Each row of a before or after table is a point. The points were changed in one or more steps. Then noise was added and the rows were shuffled. The steps act on columns, c1 being the first. Write out the steps. A step turns or swaps two columns, mirrors them in a line or flattens them onto one, adds a multiple of one to another, or multiplies or shifts one. Angles are multiples of 10 degrees, from the lower column toward the higher: turns from -170 to 170, lines from 10 to 170 but not 90. Use the fewest steps. Two steps may share a column if one is a turn and the other turns, adds or multiplies; they go together, in the order done. Otherwise the lowest column goes first.
In the rows, zero is written as 128.

Before:
[[127 134 144]
 [109 135 132]
 [143 138 159]
 [120 140 151]
 [138 118  60]
 [ 94 118 160]
 [108 140 119]
 [136 195  54]
 [129 109 153]
 [145 105 151]
 [ 54 106 129]
 [125 162 152]]
After (12 x 3):
[[ 54 116 108]
 [127 118 143]
 [144 107 151]
 [ 95  95 135]
 [137 182  85]
 [110 126 136]
 [122 113 151]
 [136 223 149]
 [127  97 125]
 [109 144 133]
 [146  95 120]
 [126 124 169]]
Steps: turn c2 and c3 by 60 degrees

Before (10 x 4):
[[162 108 128  71]
 [142 122 146 121]
 [ 76 115 126 129]
 [178 159 107 110]
 [137 158 133 136]
 [212 104 124 121]
 [124 109  84 119]
 [236 117 139 102]
 [ 63 150 148 166]
 [120 139 137 139]]
After:
[[127 124 130 138]
 [133 108 172  66]
 [122 118 157 132]
 [128 111 191 132]
 [131 157  97 164]
 [126 104 152  97]
 [129 160 129 160]
 [122 153  70 156]
 [123 146 108 140]
 [127 114 137 108]]
Steps: multiply c1 by 0; add 1.5 times c2 to c3; turn c3 and c4 by 120 degrees

Before (14 x 8):
[[142 116 110 129 114 123 179 104]
 [112 157 108 146 131 141 112 120]
 [139 152 131 129 108 165 122 110]
 [123 153 167 132 159 118 118 100]
 [142 151 178 122 103 147 117 137]
 [146 149 134 143 133 139 111 103]
 [135 131 111   7 138 140 141 125]
 [131 129 108 155 151 135 111 107]
 [156 151 129 126 163 123 138 133]
 [142 150 113 151 108 132 161 110]
 [152 129 164  51 168 159 137 118]
 [131 101 110 142 117 117 109 127]
 [118 130 113 137 139 130 127 119]
 [148 157 111 143 117 122 109  97]]
After:
[[140 172 156 128 143 144 116 103]
 [116  74 113 113 134 129 117 127]
 [150 175 170 111 110 141 119 137]
 [129 131 122 131 138 116 128 120]
 [127 173 126 161 142 155 134 131]
 [123 188 144 112 135 148 113  98]
 [133 173 130 101 139 141 152 111]
 [139 186 112 122 142 109 116 123]
 [161 133 174 202  79 146 136 119]
 [170 177 150 110 117 130 123 109]
 [141 138 114 199  27 129 137 124]
 [123 102 131 115 123 145 160 103]
 [134 129 129 136 160 131 116 106]
 [116 180 196 155 144 127 122  99]]
Steps: mirror c1 and c6 in the line at 40 degrees; multiply c2 by 2; add -1 times c8 to c3; mirror c4 and c5 in the line at 60 degrees; multiply c7 by 0.7

Before (9 x 9):
[[143 106 110  90 197 109 101 149  95]
 [166 149 117 164 131  85 119 109 142]
 [121 108 149 120 161 122 117 104 121]
 [108 139 122 143 144  86 148 141 163]
 [106 129 147  77 115 142 138 110  79]
 [166 120 128 118 126 119 184  87 168]
 [120 140  65 137 140 157 124 152  90]
 [ 95 156 132 109 151 103 107 101 136]
 [172  94  95  97 134 170 140 162 142]]
After (9 x 9):
[[ 69  82 131 105 151 102 109 100 135]
 [176 189 128 119 126 123 184  90 164]
 [112 120  62 139 142 162 128 156  89]
 [137 103 147 119 161 123 119 100 120]
 [199 184  90 100 136 178 145 158 138]
 [158 146 109  91 201 107 100 144  93]
 [107  92 142  77 110 139 139 113  76]
 [141 212 118 171 128  79 120 107 144]
 [100 101 119 144 146  83 145 143 164]]
Steps: multiply c1 by 2; turn c1 and c2 by 60 degrees

Before (10 x 11):
[[125 128 126 157 136 118 156 113 129 122 195]
 [ 91 115 147 129 128 168 156 167 150 112 102]
 [108  80 130 128  99 173 166 170 114 155 112]
 [128 163 112 166  75 121 149  93 145 133 170]
 [117 124 157 124 124 138 153 177  78 147 102]
 [116 100 184 129 105 146 141 156 124 176 106]
 [130 105  92 209  86 134 109  68 138 160 117]
 [ 71 103 144 134  92 131 127 153 117 152 116]
 [107 125 132 152 122 152 136 175 125 179 126]
 [120 139 105 146 121  87 178 116 160 130 156]]
After (10 x 11):
[[183  98 113 110 114 144 145  98 162 176 134]
 [126 129 126 206 131 116 155 145 169 119 164]
 [140 105  71 124  97 134 124 102 157 158 118]
 [127 124 104 133 137 150 132  78 165 177 120]
 [128  77 110 113 116 171 166  86 152 154 180]
 [106 133 121 158 103  89 179 142 199 128 192]
 [158 127 120 115 132 136 162  84 118 147 159]
 [115 166 127 181  70 120 154 163 185 134 136]
 [145 120  92  99 145 164 147  93 194 112 158]
 [ 96 108 134 150  84 129 107 188 174 159  14]]
Steps: swap c1 and c3; turn c4 and c11 by -70 degrees; add 1.5 times c7 to c11; add 0.5 times c6 to c5; multiply c8 by -1; shift c9 by 40

Before:
[[134 134 138 159 123 121 138  99 171 123 147  93]
 [115 128 145 152 114 105 134 152 172 136 141 140]
 [140 131 146 119 120  85 166 136 125 155 147 118]
 [141 169 119 162 159 166 144 201 135 126 107 139]
 [174 120 136 158 147  79 128 106 152 151 140 111]
 [156 108 194 120 112 123 141 144 153  76 146 153]
 [157 166 130 175 143 181 115 177 134 159 139 130]
 [151  94 126 135 129 107 136 105 126 153 125 123]
 [149 170 138 138 181 171 114 153 133 152 119 150]]
After, 9 rows:
[[ 86 119 170 176 141 180 115 156 143 117  86 130]
 [131 100 103 151 115 103 135 149 237 119 110 140]
 [129 110 119 159 122 121 139 136 236 144 161  94]
 [ 94 152 105 136 129 109 136 117 123 137 149 124]
 [ 98 151 204 137 182 172 113 127 143 115 102 151]
 [100 105 110 121 120  85 168 147 121 157 128 118]
 [151  69  54 119 111 122 139 150 190 198 119 153]
 [ 83 148 133 157 147  80 130 132 188 150 150 110]
 [120 144 196 162 159 166 143 133 145 156  54 139]]
Steps: turn c1 and c10 by 130 degrees; add 1 times c7 to c10; add -1.5 times c5 to c3; turn c2 and c3 by 130 degrees; turn c8 and c11 by -70 degrees; multiply c9 by 2.5

Before:
[[143  71  85 136 165 110 138 144 116 101  74 122 108 135]
 [131 111  88 134 127 125 144 110 114  85  99  69 104 145]
 [108  86 102  99  95 136  98  93 110 116  98 131 120 122]
 [146 192 168 143 162 182 154 154 114 104 148 166 146 125]
 [155 108  59 105 109 101 128 109  86 135 100 123 104 123]
 [112 163 106 154 160 150  92 152 173 105 168 157  90  90]
 [111 121  91 103  88  93 144  99 148 126  81 119 145 131]
 [ 98 185 162 117 153 133 148 160 143  66 171 174  88 114]
 [110 119  90 126 138 104  92 146 101 132 101 106 115 156]
 [109 101  94 125  91 110 117  51 124 181 100 146  96 165]]
After:
[[117 164 108 154 139 201  88  70 174 156 136 157 114  92]
 [135 121  89 101  85 144 146 182 149 143 132 121 120 135]
 [ 91 112  87 133  82 173 141 149 115 146 149  68 100 145]
 [ 95  72  87 135 139 161 138 153 116 127 184 123 125 135]
 [127  82 102  98  85 187 101 164 110 152 132 131 100 123]
 [ 99 194 164 143 138 232 154 111 112 124 120 165 160 125]
 [121 106  60 105 114 153 124 148  87 104 145 121 101 121]
 [ 89 184 162 117  91 181 152  63 139 185 140 174 114 113]
 [141 122  90 128 142 158  90 135 101 143 164 106 130 157]
 [184  99  95 127 146 157 115 172 126 121 118 146  52 166]]
Steps: add 1 times c10 to c5; turn c1 and c10 by -120 degrees; shift c6 by 50; turn c8 and c13 by 40 degrees; turn c8 and c11 by 130 degrees

Before (13 x 18):
[[ 79 109 183 152 134 192  83 109 112 123 157 108 119 128 130 115 199 145]
 [ 95 149  88 120 156 147  68 191  49  54  78 123 144 144 133 118 153 114]
 [133 128 108 126 150 113  81 127 171 142 100 165 129  95 151 137 139 118]
 [145 193 143 114 110 157  71 159  90 141 193 114 101 145 146 124 137 180]
 [ 97 117 130 136 110 168  52 161 124 115 139 145  64 134 137  76 110 154]
 [123 157 119 112 154 161 109 140 103 139 146 154  89 137 118 174 142 165]
 [112 130 166 131 111 177 102  75 102 106 172 147 166 143 155 116  81 121]
 [142 116 165 159 126  98  99 138 117 114 132 127 100  87 118 134 117 122]
 [109 117 140  83 148 140 160 152 129  90 149 140 184  74 142 114 193 152]
 [103 147 171 120 102 149 132 147 148 166 134 118  53 129 127  93 105 127]
 [ 96 108 148 177  86 127 116 117  64 176 116 145 138 152 123 151  55 155]
 [110 123 208 126 176 126 145 118  93 141 134 151 102 184 168 155 145 109]
 [130 119  95 170 124 150 106 117 102 128 122 138 124 136 169 153 146 136]]
After (13 x 18):
[[129 133 138 112 142 160  45 129 122 115 127 143  62 137 135  77 139 155]
 [ 91 119  64 147 136 154  80 107  90 141 175 115  98 145 145 124 128 179]
 [106 167 127  97 119 121 106 126 117 113 129 129 101 117  86 133 120 119]
 [126 107 106 147 145 115 110 125 103 136 141 153  91 117 139 174 122 163]
 [118 101 150 102 135 140 108 130 103 128 128 138 127 170 136 154  91 135]
 [153 162  96 120 132 160 125 129 152 164 130 117  54 130 125  95 154 130]
 [161 185 123 145 156 142  71 116 112 124 162 107 118 130 127 117  54 145]
 [137  83 121 148 138 106  59 149  49  54  62 124 142 134 143 117 109 113]
 [154 155 141  48 120 169 106 130  66 178 120 144 138 119 152 151 165 155]
 [106 109 135 135 124 104  84 136 172 142 102 168 131 152  96 136 119 116]
 [159 143 138 198 136 112 150 124 130  92 139 140 185 143  76 114  96 151]
 [151 205 103 137 134  81 138 125  94 140 137 151 104 169 181 157 112 113]
 [134 165 113 103 146 158  98 105 105 108 185 147 167 155 146 117 168 120]]
Steps: mirror c1 and c7 in the line at 80 degrees; turn c2 and c3 by -110 degrees; turn c4 and c17 by -150 degrees; turn c5 and c6 by -70 degrees; multiply c5 by 0.4; flatten c8 and c11 onto the line at 110 degrees; swap c14 and c15

Before:
[[179  95 127 129 135 100 139 154 107 140 138 132 135 129 103  90 144 120
  117 112]
 [133 172 106 115 131 125 102 179 113  72 171  80  75  65  58  87 209 114
  124 133]
 [149  88 125 147 134  58 158 148 142 125 179 145 111 139 174 125 112 129
  147 125]
 [121 169 143 123 104 136 162  97 111  89 121 113 129 133 125 150 137 118
  139 114]
 [165 129 139 163 154 101 147 146 110 114 136 146 127 135 153 108 141 137
   96 127]
 [114 146 177 112 128 141 154  90 109  59 121 120 136 137 124 113 141  68
  118 138]
 [146 110 139  85 172 157 170 103 101 128 131 144 145 121 136 126 171 122
  159 133]
 [104 151 179 119 143 165 186 142 104 101 100 141 131 156 146 143 152  87
  114 106]
 [166  89  87 123 122 115 129 129 117 132 143 134 130 146 161  72 147 132
  144 157]
 [101 140 145 123 127 129 150 107  98 111 143 109 161 125 155 134 138  96
  132 129]]
After, 10 rows:
[[101 139 117 142 121 134 145 110  98 108 126 108 160 143 160 140 138  64
  130 126]
 [122 169 129 128 102 136 116  98 105  90 105 110 129 142 123 144 136 105
  140 113]
 [147  88 138  87 133  55  92 146 145 124 160 140 111 130 169 123 114 133
  150 124]
 [168  93 159 143 124 117 140 130 115 129 116 132 130  87 161  75 150 133
  146 157]
 [114 147 128 144 126 142 120  90 110  56 107 121 141 178 124 109 143  10
  121 139]
 [145 112 123 167 168 156 105 106 106 127 113 140 148 137 135 128 172 116
  163 126]
 [177  93 125 131 140  98 140 152 106 139 117 137 134 127 104  94 146 115
  116 111]
 [137 171  64 169 126 130 168 179 113  71 150  79  80  97  64  85 214 104
  122 137]
 [161 126 130  93 147  96 154 148 115 113 115 143 131 140 149 107 141 148
  100 129]
 [109 153 147 122 140 167 104 146 104 100  76 142 133 190 149 141 147  48
  115 108]]
Steps: mirror c3 and c14 in the line at 50 degrees; add 1.5 times c9 to c7; turn c4 and c7 by 150 degrees; shift c11 by -20; multiply c18 by 2

Before, 14 rows:
[[ 91 137 135 168 130  97 111 104  98 115 174  97 116  91 178  99 128 139
  125 160 117  96 152 105]
 [172 118 117 103 145 140 110 164 133 126 104 125 123 103  84 142 149 110
   62  98 120 142 153 151]
 [120  96 138 182 162 141  99 104 104 167 154  86 123 132 149 130 124 132
  146 162 121 114 148 130]
 [ 97 145 127 134 142 168 109 136 108 113 165 105 172 134 150  97 120 128
  155 178 130  82 159  82]
 [124  94  99  62 168 197 146 138 110  88 141 138 108 129  91 152 195  79
   87 127 202 121 139 136]
 [123 123 127 138 136 109 103 114  41 132 148 124 143 120 132 123 115 152
  145 145 116 117 158 133]
 [147  94 108 110 101 136 104 158 120 120 118 127 140 104  99 148 128  69
   88  93 191 159 154 139]
 [ 65 127 127 134 151 147  86 108  84 122 121 110 126 148 194 116 116 131
  133 148 113 101 139  91]
 [ 62  87  70 108 207 113 124 118 147 155 192 182 137 165 168 149 175 107
  160 151 121  85 132 148]
 [131 102  94  73 118 167 130 170 119 130 107 116 114 101 116 130 176  86
  119 139 158 137 141 184]
 [150 126 141 113 145 116  70 131  79 174 125 111 122  61 115 122 115  74
   95 134 126 133 179 128]
 [133 155 119 117 127 123  84  85 119 149 143 104 111 122 133 125 123 136
  139 142 133 142 182 126]
 [138  61  84  66 179 183 135 171 136  80 127 140 112 118 125 136 168  89
  115 102 184 128 197 167]
 [129 115 146 134 139 101  48 125 100 148 132 102 139 115 142 106 160 150
  131 145 149 101 153 118]]
After:
[[ 58  89 189 117 209 189 123 119 146 157 116 183 136 166 170 152 169 160
  104 150 123  82 128  99]
 [126 120 128 121 136 151 103 114  40 131 112 125 147 123 132 122 115 142
  150 145 115 112 152 135]
 [126 119 103 142 139 124  52 124  98 142 100 103 139 113 148 102 163 131
  147 146 153  96 153 141]
 [143 119 120 135 145 123  74 128  76 171 115 110 124  62 115 125 118  90
   76 139 120 131 179 113]
 [146  94 145 127 108 117 102 156 132 121 137 131 140 109 100 149 131  93
   72  96 190 158 155 103]
 [ 63 129 117 178 150 115  85 109  89 118 148 115 126 147 188 122 117 131
  130 143 116 105 138 162]
 [ 93 129 118 138 136 172 112 105  95 115  92  98 112  89 178 102 123 125
  140 158 113  86 150 185]
 [ 96 147 128 184 142 166 109 129 105 115 166 105 169 132 149  92 116 158
  126 172 128  90 159 172]
 [127 105 167  81 117 108 133 165 120 129 167 115 107 110 109 130 182 116
   85 140 159 138 141  38]
 [125  92 158 149 159 142 153 137 115  86 193 145 111 131  94 156 195  85
   79 127 200 121 139  65]
 [134 156 138 139 125 147  93  79 116 145 126 103 104 120 128 124 122 140
  135 143 133 150 183 120]
 [121  93 114 100 170 148 105 100 104 163 138  86 117 133 144 130 117 145
  132 159 116 119 138 178]
 [177 117 141 107 147  99 113 161 136 120 148 128 117 107  85 147 152  55
  114 102 119 145 154  92]
 [141  56 176 108 180 127 132 173 140  76 184 137 104 119 120 137 166 113
   87 101 183 131 202  45]]
Steps: multiply c3 by -1; multiply c24 by 1.6; turn c4 and c24 by 120 degrees; swap c6 and c11; swap c18 and c19

Before:
[[135 155 124 132 144 135 149 136 172  98 106 119 121 108 140 150 171 116
  142  95 134 135 128 123 129 138 118 109 138 104 146 147 125 124 138 168
  134 100 110 129 144 148 146 107 161 130 176 117]
 [111  98 127 122 116 133 116 118 149 139 118 149 121 114 139 154 134 116
  140  89 107 130 118 151 117 105 128 113 124 141 130 119 137 127 143 135
  139 112 123 105 122 143 133 130 148 134 120 121]
 [ 94 163 125 175 154 110 110  95 148 104 103 127 119  99 141  80 104 133
  132  86 107 135 145 146 143 114 119 142 122 106 147 150 125 101 127 121
  129 156 133 135 131 147 102 135 149  78 139 107]
 [138 146 150 110 113 117 116 144 151 147 105 117 119 103 140 149  98 115
  119 151 120 102 117 151 127 106 168 109 132 111 143  65 155 107 107 122
  112 101 131 115 139 119 129 118  98 139 160 132]
 [137 137 124 123 120 113 120 142 137 131 103 118 132 160 135 152 127 187
  143  92 119 138 124 157 174 112 136 112 139 115 139 142 136 128 133 143
  123 119 134 130 138 146 142 112 109 112 122 111]
 [113 144 120  99 134 124 126 156 144 137 186 115 114 108 134 160 101 182
  145 115 155 111 146 148 119 133 114 110 120 112 128 131 124 126 125 123
  118 133 133 138 123 129 139 122 162 119 124 127]
 [115 100 123 104 116 139 110 157 129 144 118 126 131 163 135 158 161 115
  136 126 133 134 136  92 126 110 143 137 131 116 128 140 124 125 130 129
  131 125 130 115 138  60 148 106 142 139 119 127]
 [128 142 151 123 147 138 112  88 160 143 119 154 122 100 113 137 139 111
  120 111 133 119 110 119 134 148 118 163 132 127 132 146 124  88 146 145
  135  95  92 139  98 149 132 134 131 114 143 126]]
After, 8 rows:
[[136 140 121 123 114 113 121 169 137 129 102 119 134 161 135 152 126 185
  143  96 121 136 124 156 173 110 139 111 138 114 141 139 154 129 131 144
  121 118 133 130 140 138 140 111 121 110 122 112]
 [111  96 129 124 114 131 114  99 148 141 122 147 121 116 139 156 134 116
  139  87 107 132 118 149 115 107 125 112 124 142 133 118 126 128 142 134
  140 112 123 108 122 147 135 134 144 135 119 119]
 [129 144 152 122 145 138 111   8 163 142 120 150 122 101 110 138 138 112
  118 109 131 119 109 116 136 147 120 160 132 126 135 146 130  88 145 147
  137  93  91 137 100 146 133 134 126 116 143 127]
 [134 156 124 134 143 134 151 153 173 101 110 119 121 108 139 149 172 115
  142  93 133 136 127 122 127 138 119 108 137 104 146 147 107 124 139 169
  133  99 114 129 144 157 146 106 142 133 179 118]
 [117 100 126 104 115 138 113 216 125 143 119 124 130 163 138 159 162 117
  134 125 131 130 135  90 126 110 144 136 133 116 130 139  98 126 131 128
  131 126 131 116 138  69 151 105 145 141 118 127]
 [139 146 150 110 111 117 117 176 152 146 104 115 115 103 137 151  98 115
  119 150 119 103 118 151 129 109 169 107 134 110 144  67 162 107 106 124
  114 103 132 115 141 111 129 118 134 137 164 130]
 [112 144 122  99 135 120 126 212 142 138 185 116 116 108 134 159 101 183
  145 113 157 110 146 151 121 133 113 108 120 113 126 132 101 125 123 124
  120 134 129 138 122 141 140 120 144 118 125 129]
 [ 93 162 127 172 157 113 106  29 152 105 102 124 121  97 141  79 104 132
  133  86 105 137 140 145 145 112 120 142 119 105 145 151 115 101 126 121
  127 159 132 136 130 151 105 133 130  77 138 109]]
Steps: multiply c8 by 3; turn c42 and c45 by -20 degrees; turn c33 and c45 by 50 degrees

Before:
[[115  91 163 117 127 123  80 144  78 118 108 100 154 106  90 127  77 101
  154 114 119  74 196 146 110 129 149 134 107 133 126 111  82 169 108 108
  191 130 153 104 152 171 107  64  92 128 140 143 165  97 110 128 126 127
  115 113 145 149 146 169  89 164  89 130]
 [149 118 162 133 123 109 100 141 110 130  82 107 154 105  99 123 118  91
  142 114 126 106 176 144 136 123 149 114 103  79 138 107  73 153 100 116
  143 132 143 102 129 166  74  82 145 131 138  97 138 118 112 107 137 143
   88  72 135 173 165 147  82 186 132 103]
 [116 105 184 120 121 103 129 124  57 132 108  96 115  67 107 161  94 106
  149 119 130  66 113 173  77 102  54  92 103 109 168  72  75 148  99 134
  119  98 145 117 177 130 156  80 120 159 166 138 141 119 110 135 124 172
  148  87 161 140 172 215 114 128 148 153]
 [121 127  96 158 157 153 152 120 135 139 140 181  98 121 143 191 133 134
  126 153 165 109 129 101 103  62 100  71 135 148 187  67 163 153 115 187
  100  76 102 112 159 102 146 108 126  88 157 142 124 140 109 167 148 123
  156 150 135 108 172 178 134 109 161 164]
 [166 142  92  88 181 141 168 103 161 126 159 164 113 173 168 152 124 175
  105 176 135 145 111  86 129  94 156 141 182 122 135 152 132  96 115 163
  106 112 126 117 160 134 163 131 122  90 118 133 105  78 127 135 172 103
  111 139 139  95 115 134 101 113 145 108]
 [150 142 184 122  91 145 126 167 106 137 174  95 174 171 133 125 115 139
  118 108 136 140 179 109 104  89 131 115 137  89 136 156 126 127 122 159
  191 141 138 108 112 183 104 147 105 154 108  69 120 137 129  88 182 114
  113 133 112 169 152 119  67  95 104 132]
 [178 128 168 116 106 133 111 146 108 120 117 106 176 129 145 131 126 113
  141 109  86 101 171 136 134 110 154 147 116  93 120 132 138 131 157 156
  190 140 137 120 101 184 100 113 132 161 118  92 127  77  95 129 173 166
  125 153 117 145 139 118  43 151 112 121]
 [147 144 104  97 172 176 167  78 132  94 166 167 128 138 146 112 133 174
   97 165 163 133 148 112 153 122 126 145 142 156 118 126 132 102 138 131
  111 117  80 129 112 108 129 121  95  90 144 127  99  83 124  98 160 124
  107 123  87  68 112 126 104 135 163 125]
 [110 111 126 103 175 137 143 111 138  76 156 170 107 135 152 152 133 158
  112 191 167 145  86  92 109  80 134 116 176 145 146  90 151  98 126 176
  110 121  72 135 141 145 132 144 136  96 155 139  93 137 114 148 111 133
  141 155 141 130 137 156 120 107 155 156]
 [113  95 136 114 159 110 135 104 115 106 135 129 109 140 167 201 160 137
  114 136 178  68  99  88  77  80 103  86 159 149 148  96 136 123 115 178
  115 101  99  99 171  85 158 132 107  96 192 132 132 133  84 147 142 127
  166  94 149 111 178 164 135 143 168 169]
 [171 149 204 155 118 138 113 168  86 132 121  96 179 146  96 110 123  99
  134  91  91 119 159 123 130 136 155 139 110  83 116 161 128 135 124 179
  165 181 146 124 113 152  72  85 127 128 126 104 133  86 110  99 159 136
   81 130 126 151 131 110 103 110  62 131]
 [131 124 143  93 170 163 158  95 132 115 141 142 115 161 156 138 157 160
  105 180 192 142 134  92 114  72 157 115 151 118 164 113 164 149 136 167
   87  96  93 132 145 103 178 132 142  93 168 178  91 101  93 116 140  88
  137 153 134  89 120 139  94 109 183 135]]
After:
[[176 127 153 116 109 138 109 155 105 119 119 110 180 130 142 124 140 131
  140 114  94  94 174 136 138 117 116 151 120  93 123 134 140 126 161 157
  188 141 133 114 104 177  99 118 128 165 155  92 127  73  88 132 170 163
  126 149 117 141 141 118  49 148 107 123]
 [143 147 171 125  91 142 126 169 101 136 180  94 172 171 127 126 148 131
  118 106 142 143 182 113 109  92 108 111 137  85 134 159 125 112 123 157
  196 144 137 109 108 187 105 147 109 154 130  74 119 143 129  91 177 112
  114 130 112 165 167 120  71  94 101 124]
 [152 151 106  98 176 170 172  72 135  95 166 167 122 134 146 112 147 174
   97 170 168 158 144 110 157 123 136 146 143 164 114 125 133 115 136 130
  112 118  76 124 111 108 124 126  96  84 128 127  98  75 124 100 158 126
  109 119  88  68  72 128 148 135 165 125]
 [107  86 189 117 125 124  78 140  78 117 107  98 154 107  92 125 107 138
  159 109 115  75 200 146 109 128 143 130 102 136 131 114  76 151 102 108
  184 131 156 105 159 168 108  62  94 130 155 145 169  95 109 136 124 129
  118 114 141 151 208 174  94 165  95 130]
 [147 115 152 128 120 108 103 142 111 128  84 104 154 103 100 124 135 106
  143 122 134  82 171 142 135 121 145 118  99  79 141 106  73 124 103 120
  141 123 149 106 134 164  75  79 140 134 150  95 138 124 113 107 136 139
   87  70 138 162 221 153  67 194 125 105]
 [113 110 120  97 178 142 149 111 138  78 154 170 103 136 151 154 185 149
  115 196 173 155  85  97  96  77 162 123 177 145 150  91 150  99 126 176
  106 127  74 143 137 139 128 148 139  94 130 138  90 137 121 144 111 134
  142 151 140 129  96 155 137 106 147 153]
 [121 126  95 167 161 153 150 116 142 134 142 186  96 125 142 181 131 145
  121 149 172 112 124 102 100  66 160  77 133 153 190  62 168 121 122 190
  104  74 102 121 157  97 146 105 127  88 106 144 123 141 106 172 148 122
  152 148 137 106 230 177 151 116 157 165]
 [170 147 181 163 111 138 111 165  88 131 118 101 178 144  95 106 150 110
  143  93  91 103 157 120 131 135 125 143 112  83 116 167 126 133 127 177
  169 180 145 128 112 151  75  83 129 133 154 107 130  82 102  98 155 135
   83 129 127 150 139 116  83 105  66 126]
 [113  99 101 113 156 107 130 107 117 100 133 134 108 138 164 203 163 163
  111 128 175  84  99  86  71  77 186  84 157 153 152  99 137  93 122 177
  113  96  99  93 174  88 161 139  97  95 107 134 133 131  84 148 146 129
  166  89 149 112 201 162 172 142 165 166]
 [114 111 192 119 126 104 127 129  57 135 111  98 114  70  99 163 134 140
  152 120 125  63 115 169  73 101 164  91 103 106 167  78  80 108 101 136
  121 101 143 122 179 130 161  81 121 153  50 137 142 123 113 135 118 177
  151  85 163 143 227 222 125 130 146 154]
 [127 129 118  99 172 153 154  97 128 113 141 144 118 161 155 134 213 147
  109 179 193 151 136  90 108  68 171 110 148 114 168 113 164 143 141 168
   90  93  89 129 145 107 175 135 140  97 159 169  99 100  96 121 137  92
  136 158 140  94 142 144 113 109 182 131]
 [164 145 111  81 177 136 167  99 156 123 160 167 115 174 170 150 140 160
  108 178 130 164 105  95 126  98 119 138 182 123 136 143 133 107 120 157
  103 115 127 112 159 137 154 135 118  91 157 135 106  76 129 137 177 100
  109 143 134  98  69 136 133 115 134 112]]
Steps: turn c3 and c17 by 50 degrees; add 1 times c20 to c17; turn c18 and c22 by 30 degrees; add 1 times c18 to c61; swap c27 and c47; turn c34 and c59 by 40 degrees; multiply c59 by 2
